Each wall is flat, endless, passes through zero and stands at right angles to its row. A trip goes straight from one point to another. Which walls does it cross, in order?
In the rows, 128 means zero.

Walls:
(1): [ 88 158 177]
(2): [138 137 149]
(3): [ 98 119 142]
(4): [115 101 144]
(5): [138 168 151]
(6): [140 110 104]
(7): [200 144 150]
(8): [62 94 91]
Trips:
[180 189  82] to [ 99 154  44] -> 2, 8, 7, 5
[177  70 143] to [153 159 139] -> 5, 4, 6, 1
[114 132 162] to [128 169 148] -> 7, 4, 3
[114 158 131] to [ 80  74 142] -> 8, 4, 2, 5, 6

Walls:
(1): [ 94  88 100 115 152  76 113 123]
(2): [139  89  95 179 127 125 161 175]
(3): [133 145 154 123 164 195 108 109]
(4): [161 104 101 165 104 119  97 137]
(5): [ 94 146  82  82 212 172  79  69]
(6): [ 97 167 133 124 119 158 121 112]
(7): [ 74 127  74  71 134 128  79  88]
Trips:
[139  93 126 121 128 115 154 121] to [ 43 182 129 112 118 104 145 136] -> 4, 7, 6, 2, 5
[132  92 132 149 150 127 153 159] to [107  90 100 138 109 110  91 143] -> 7

Walls:
(1): [145 115 122  85 160 132 146 116 180 163 158 123]
(2): [120 154 158 154 158 119  48 152  70  94 102  98]
(3): [155  79 174 125 153 109 105  92 155 110 144 152]
(4): [ 97 147 106 136 155 129 162 129 126 175  61 144]
(5): [164 186 118  81 160 127 162 114 112 102 101 173]
(6): [147 145 125 127 216 111 105 162 147 152 152 105]
(7): [159  98 156 185 104 145 134 153 140  93 125 126]
(8): [159  79 178 120 138 174  73 177 128 143  84 120]
Trips:
[143 135  96 143 124  95 177 120 154 178 176 132] to [156 157 124 142 140 132 134  98 127 153 182  86] -> 4
[133 108 192 115 130 108 163 130 143  90 119  75] to [134  84 113  85  96 144  76 115 144 114 106 150] -> 2, 7
[119  94  78  97 111  49 146 151 114 112 120 161] to [ 93 119 112 146  96  95 150 178 164 107 114 105] -> 5, 7

Walls:
(1): [149 140 148 110 139 132 180 152 121  99 151 127 142 101 111 106  94 176
  94 136]
(2): [126 137 106  85 123 155 123 129 131 144 132 120 124  18 135 173 206 138
 121 160]
(3): [143 146 103  91 156 142 110 122 125 166 121 133 165 143 104 131  82 124
 154 172]
(4): [173 113 136 134 111 128 160 130  85  57 136 111 106 121  89 167 177 155
 156  50]
(5): [155 111 119 150 114 142  95 152 118  78 115 169  88 150 108 144 126 158
 108 184]
(6): [154 100  91 128 139 148 119 222 125  90 137 126 138 163  84 120  82 142
 119 112]
Trips:
[123  88 116 139 141 121 135  66 161 100  79 124  78 110 134 116 142 116
 120  70] to [ 88  70 155 119 142 136 148 133  98 108 111 161 135 134 157  92 123 142
  97  95] -> 1, 6
[198 114 127 143 124 147 157 192 103  68 121  99  62  97 155 113 123  65
 102 118] to [148 136 174 125 133 133 127 100 160 125 133 152 132 156  88 119 111 126
 134 167] -> 2, 3, 4, 6
[134 140  62 110 119 166 135 128 154 210 107 106  95 140  74 119 118 153
 124 108] to [ 99 151 155  75 114 153 134 158  94  98 130 136 154 101  97 121 152 119
 146 127] -> 1, 4
[ 82 196 115 148  99  82 164  80 191  85  29 158 140 101 119  94 108  93
  70 123] to [210 124 109  95 121 147 150  89 171 136 150 116 161 138 116 150 102 147
 137  83] -> 3, 4, 6
[132 193 177  83 150  78  69 138  79 132 203  82  90  85 128 158 164 165
 145 104] to [133 102  70 212 106 149  91 154 137 130 103  96  95  97 163 137 181 133
 106  83] -> 1, 5, 6

Walls:
(1): [163 180 119 123 147 196 114 175 119  90 183 141  97  83 106 130 118 165
 124 153 107  87 101  97 148 163 173 130 120 122 105 129 138 143 122 149
 129  98 142  81 119 110 164  98 108 168 124 121]
(2): [127 147 113 138 130 151  91  64 122 181 173 163 128 102 149 129 141  72
 114 118 139 138 122  61 118 228  91  76 130 115 104 154 132 174 147 133
 114 153 152  64 109 132 178 113 149 123  92  96]
(3): [139 197 146 109 128 127 124 125 112  62 123  89  95 140 141 141 165 167
 114 106 109  94 188  65 169 145  99 134 143  67 147 129  79 110 123 159
 125 146 174 190  91 141 110  99 115 154 153  86]
(4): [ 74 151 122 192 154 134  62 123 179 114  83 105 120 141 108 104 155  96
 141  92 129  97 157  82  91 163  93  80 152 121 100 110 108 157 120 128
 151 142 135 142 189 130 157 115 116 126 165 148]
(5): [ 56  85 151 124 151 156 170 160 133 100 176  91 124 106 105 117 155 135
 154 183  91 150 127 150  76  96 173 133  99 191 131 151 115 110 157 132
  62 160 113 195 151 146 108 116 119 136  56 144]
(6): [165 103 161  85 115 124  79 111 106 119 101 116 126 146 158 127 140 115
  95 180 121 193 154 146 143 145 110 151  94 124 117 103  92 108 168 193
 116 106 160 121  85 187 118  62 144 120  83 207]
(7): [108 133 104  80  85 124 141 101 167 161 116 156 113 142 151 161 171 175
 176 130 156 159 141 169 106 126  72 106 147 155 190 106 130 116 167 179
  96 141 127 122 157 159  92 150 102 153 118 126]
(8): [122 120  96  45 140 121 126 180 138 109 127 108 134 129 145 158 164 165
 134 154 169 124 109 107 140 169 117 160 124 155 105 162 153 122 106 127
 126  90 101 124 148 144 121 117 143 191 125 105]
Trips:
[172 150  95 144 188 129 108 135  91 150 136 107 105 152 145  89 164 112
 121 121  99 132 138 112 153 149  81 188 178 130  70 197 158 196 107 135
 174 142 164 170 173 106  81 157 193 102  52 126] to [123  76 185 139 159 133 117 135 215 113 138  51  64 138 110  85 134 156
 111 147 167 152 145 113 108 134  75 126 101 117 113  96  96 169 136  78
 116 121 159 134 131 161 105 120 146  97 146 149] -> 6, 5, 2, 8
[ 89 116 130  87 131 142  96 121 118 166 156 163  99  91 101 138  84 144
 133 167 125 106  91  85 140 140 102 102 136 135 117  88 131 100 150 139
  79 110 126 161 154 109 126 146  83 141 130 151] to [212 118 141 130 105 146  90 155 152 172  96 179  65  92 110 146 173 130
 136  79  82 119 130 103 131 109 113 145  84 179 105 105 195  73 139 148
 139 110  80  72 139 117 109 101  92 156 172 175] -> 6, 5, 2
[112 151 121 143 128 147 148 125  90 153 112 103 135 107 162 109 156 105
 187 196 164 133 121 113 138  86 145 131 124  95 125 205 149 188 129 136
 142 136 114  79 151 138 115  65  94  40 110 136] to [136  86  89  97 122 148 121 130 113 143  76 141  61 140 164 112 136 150
 111  92 115 121 117 136  95 176 169 193  97 139  58 120 126  68 153 163
 138 111 101 109 117 136 113 136 175 131 122 135] -> 8, 5, 2
